Each point is reached from the start by the listed moves, each made 0, 1 or 2 times, or once backwards (-1), plus a little noise. Is the number of moves made odd or even? Then give how often each move was made.

Moves:
(1): [33 -5]
(2): [ 5 64]
Start: [ -1 -25]
Points:
[-33 -19] -> odd (-1, 0)
[ 2 42] -> odd (0, 1)
[ 27 -91] -> even (1, -1)

Moves:
(1): [ 28  -5   2  -1 -20   7 -11  17   0  -2  10]
(2): [ -5   8 -14   7   9  15 -11  -5 -15  10 -11]
(3): [  2 -18  12  -9  17 -14  -6  13 -11  17  15]
(4): [-15 -19  13  32   8 -10   2 -20 -27   6  -1]
(5): [-19 -21 -10  -9 -10 -11  -6 -23  -5 -10  11]
(6): [ -5 -35 -11 -32   4  28  10  19 -10   8  10]
(7): [28 -2 -1  6 18 25 -4  3  5 38  5]
(8): [  1  24 -17  17  28 -24  21   5   5  13   8]
Start: [ -7 -28   6  -5  -2  10  -5   5  -9  -5  -3]
Points:
[ 15 -27 -39  -5  62  -3  19  60 -36  57  37] -> even (1, 1, 1, 0, 0, 1, 0, 2)
[ 73 -21  31   5  -7  38  -3  51  21  31  12] -> even (1, -1, 0, 0, -1, 0, 1, 0)
[ -47  -42   -8   96   16 -121  -17  -46  -83   -8   42] -> even (2, 1, 1, 2, 2, -1, -1, 2)
[-63 -82  -8 -92  17  42 -35  35 -55   2  -8] -> odd (-1, 2, 2, -1, 0, 1, -1, -1)

Moves:
(1): [ -6  -4  -1   1   2  -4   4  -9  -3   3   9  -7  -4  -2   1 -11   2  -5
  -1  -1]
(2): [ -2   6   6  -3   0   5   2  -8   0  -2 -15  -9   3  -7   5  -6   6  -5
  -6  -2]
(3): [ -1   2  -1  -2   5  -2  -5  10   4   8  -4   1   0   2   7 -11   9 -11
  -1  -3]
(4): [ 9  4 -5  1  1 -3 -6 -3 -4 -3  6 10 -9 -2 -3 -7  4  7  6  6]
(5): [-4  4 -4  6  0  0  1  1  8 -2  5  1  1 -2  0 -3  2 -4 -2  4]
(6): [ 2 -8 -2 -6 -2  4  0 -3 -1  2  1  6 -3  0 -5  1  9  3 -2  3]
(7): [-5  5  5 -4  8  4 -6  2  8 -2 -7  1  8  0  1  7  3  7  1  2]
(8): [  0  -1   3 -10   2  -2   2  -8  -7  -3  11  -4  -1 -10   2  -6   2 -18
   5  -3]
(9): [-2 -1  8 -3  4 -3  5 -1  3 -5 -1  0  6 -3 -4 -1 -8 -2 -3 -3]
(10): [ 0  3  4  1 -1  2  9  0  0  6  4  1  0  3  3 -3  0  3  1 -2]
(11): [ -4  -9  10  -5  -1  -6  10  -7  -1  -3   3 -13 -10  -3   6  -2   0  -4
   3   5]
(12): [-11  -4  14  -5   2  15  -1  -7   0  -1  -5  -5   3  -3 -13   8  -6  -1
   1   8]
(13): [  6   4 -21  -4  -3   0   5   7   2  -1  -2   8   7   6   4  -8  -3   7
   3  -3]
(14): [-17  -4  10  -5  -3  -1   5  -6 -13  -8  -5  -1  -1  -6   6  -1  -2  -5
  -9   7]
(15): [  5   4  -4  -4  -2 -11   1   4  -7   5   7  -7   5 -13   0  -6   7 -10
  -2  -2]
(16): [ 1 -9  0  3  1  3  0 -3 -5 -2  7 -4 -8  5  1 -3  0  2 -7  8]
(17): [ 3 -2  0  2  6  1  1  1  0 -3 -3 -8  5  5 -3  6  3 -3  5 -2]
(18): [  1  -8  12   2   3   2  -7   5  -1  -6  -3  -3   7 -11  -1  -5   4   1
  -3  -4]
Start: [ -6   6   3   7   0  -3 -11  -9 -10 -10   6  -3   7   4   0  -4 -11 -10
  -6   1]
Points:
[ 20  -9 -30  39   9 -35 -16  25 -34 -19  47  19   3   1   8 -72  10   0
 -24   4] -> even (1, -1, 1, 2, 1, 0, -1, -1, 1, 1, -1, -1, 1, 1, 1, 2, 1, 2)
[-81 -26 121 -44  33  33  -4 -64 -27 -11 -24 -60   3 -48   8 -44  20 -57
 -41  19] -> odd (2, 2, 2, 0, -1, 1, 2, 1, 1, 1, 1, 2, -1, 1, 0, 1, -1, 1)
[-10 -28  14 -12  -1  -1   4 -48 -60 -28  51 -30 -24  -8 -37  12  -7 -11
   2  64] -> even (0, -1, -1, 2, 0, 1, 0, 0, 0, 0, 1, 2, 0, 1, 2, 2, 2, -1)
[ -3  29 -17   6  18  33   2 -41  13 -10   2  -8  29   3 -20 -36  14 -26
  12 -10] -> even (2, 2, 0, 1, 2, 1, 0, 1, 0, 1, -1, 1, 1, -1, -1, -1, 2, 0)
[-48 -25  36   2   5 -43  22  15 -10 -25  11  -7   3 -18  45 -72  -8 -22
 -34   1] -> even (1, -1, 2, 0, 1, 0, 0, -1, 2, 1, 2, -1, 1, 2, 0, 0, -1, 2)
[-36  20  57 -34  30  31 -17 -28 -26 -14 -37  -4  54 -53 -13 -53  25  -6
 -17  -3] -> odd (2, 2, 1, 2, -1, 1, 2, 0, 1, 2, -1, 2, 1, 1, 1, -1, 0, 2)
